Each row is a point. The points of each table are mixes of a few directions, plus a little noise. Count the directions of each table, and those that both share. Where both have some left over, give the other angles between the two spaces (their principal angles), to ten degrees, smallest first.

First (5 x 2):
[[  9  -5]
 [-61   0]
 [107   5]
 [  6   2]
 [-58  -1]]
Second (4 x 2):
[[-15  38]
 [-16  41]
 [ 38 -95]
 [ -7  16]]
Directions: first 1, second 1, shared 0; angles 70

First (4 x 3):
[[-42  11 -46]
 [ 20  -5  21]
 [-48  13 -53]
 [ 72 -21  79]]
Second (4 x 3):
[[-31   9 -34]
 [ 32  -9  35]
 [ 62 -17  67]
 [-62  17 -67]]
Directions: first 1, second 1, shared 1

First (6 x 4):
[[ 18  11  20 -11]
 [ 17  10  20 -11]
 [-84 -51 -97  48]
 [ 55  33  64 -32]
 [-32 -19 -37  18]
 [ 26  15  30 -14]]
Second (7 x 4):
[[   1    2    4   -3]
 [   1    8   10   -9]
 [ -24  -92 -121   99]
 [   3   13   16  -13]
 [  11   41   54  -44]
 [   1    6    8   -8]
 [   6   22   28  -23]]
Directions: first 1, second 1, shared 0; angles 30

First (6 x 6):
[[ -12  -15   23   35  -51   37]
 [  39   28   26   11  -63   16]
 [  14  -16   12   35  -31    8]
 [  50    6  -65   15   36  -96]
 [  24  -33   12    2   47   -5]
 [-113   29   -9  -94   60   44]]
Second (6 x 6):
[[  21   21  -20  -68   94  -44]
 [  61   17   -3    6  -12  -34]
 [-119  -15  -37   11   -6   22]
 [ -17    1   41  -25   -2   51]
 [ -25  -59   -4   87  -48   13]
 [  74   37   22  -12  -27  -10]]
Directions: first 4, second 4, shared 4

First (7 x 8):
[[ -6  43 -17  20  26 -10   0   0]
 [ 13 -40  57 -55 -35  15  37  -7]
 [ -1 -74   3  -1 -53  23 -26  17]
 [-13  47 -29 -31  46 -78 -20 -71]
 [  2  14 -10  44  65  51 -27  13]
 [-15  79 -50   2  23 -90   3 -35]
 [ 19 -70  46  23 -76  90  36  85]]
Second (10 x 8):
[[   1  -86   -1   17  -50   49  -42   34]
 [   6  -32   16   15   16   55  -17   15]
 [  13   17   47  -19   76   43   21  -23]
 [   4   41   22  -32   42  -20   30  -34]
 [ -10  -38  -39    5  -90  -43  -22   17]
 [  12   12   53  -58   50    4   33  -47]
 [   0   63    9  -41   27  -60   42  -45]
 [  -1   56   -1   -6   35  -27   25  -18]
 [  -3 -102  -11    0  -93   17  -44   28]
 [ -21   69  -98  121  -11  -17  -27   73]]
Directions: first 4, second 3, shared 3

First (9 x 8):
[[  -4   -9    5  -31   37    1    3  -20]
 [  -2  -31   -1  -30  -45  -55   27   -3]
 [  16  -17    5  -26   -6  -20   22  -23]
 [  -1  -20    4  -37   13  -20   14  -20]
 [  51   29    7   34   23   56    0  -23]
 [-117   39  -19   45   54   41  -91   91]
 [  34  -25    6  -27  -35  -36   39  -29]
 [ -29  -16    0  -33   20  -21   -2    0]
 [  51   50   -5  104  -60   54  -11   28]]
Second (9 x 8):
[[ -33  -21    3  -56   54  -16   -6  -12]
 [ -12   -5    1  -21   20   -8   -2   -6]
 [  17   14   -3   30  -27    7    2    6]
 [  78   46   -7  121 -118   38    6   32]
 [ -63  -39    6 -104  100  -31   -8  -25]
 [  30   19   -1   47  -44   14    3   13]
 [  31   17   -3   49  -45   16    3   13]
 [ -20  -14    1  -28   27  -10   -2   -9]
 [ -23  -16    3  -37   38  -12   -1  -10]]
Directions: first 3, second 1, shared 1

First (8 x 9):
[[-35  14  21   7 -20   3   6  36  30]
 [ 35   2 -14  -5 -17 -29  -7 -21 -12]
 [-10 -35   1   7  19  29   5  -1  -5]
 [ 14 -40 -28  30  42  -5  -7  11 -44]
 [ -3  51   6 -43  41  13   7 -36  10]
 [-29  35  18  -4 -34  26  -4  16  14]
 [ 40  14  -5 -22 -20 -51   2 -32  14]
 [-12 -40   0  29 -11  13   0  28  -6]]
Second (10 x 9):
[[  5  14   1   1 -29  -5  -6   2  -1]
 [ -4 -11  -1  -1  23   4   5  -2   1]
 [  5  14   1   1 -30  -5  -6   3  -1]
 [  2   5   0   0 -11  -2  -2   1   0]
 [  8  23   2   2 -48  -8 -10   4  -1]
 [  2   7   0   0 -15  -3  -3   1   0]
 [-18 -51  -4  -3 107  18  23  -9   3]
 [ 10  28   2   2 -60 -10 -13   5  -1]
 [-20 -57  -4  -4 121  21  26 -10   3]
 [  9  27   2   2 -57 -10 -12   5  -1]]
Directions: first 5, second 1, shared 1
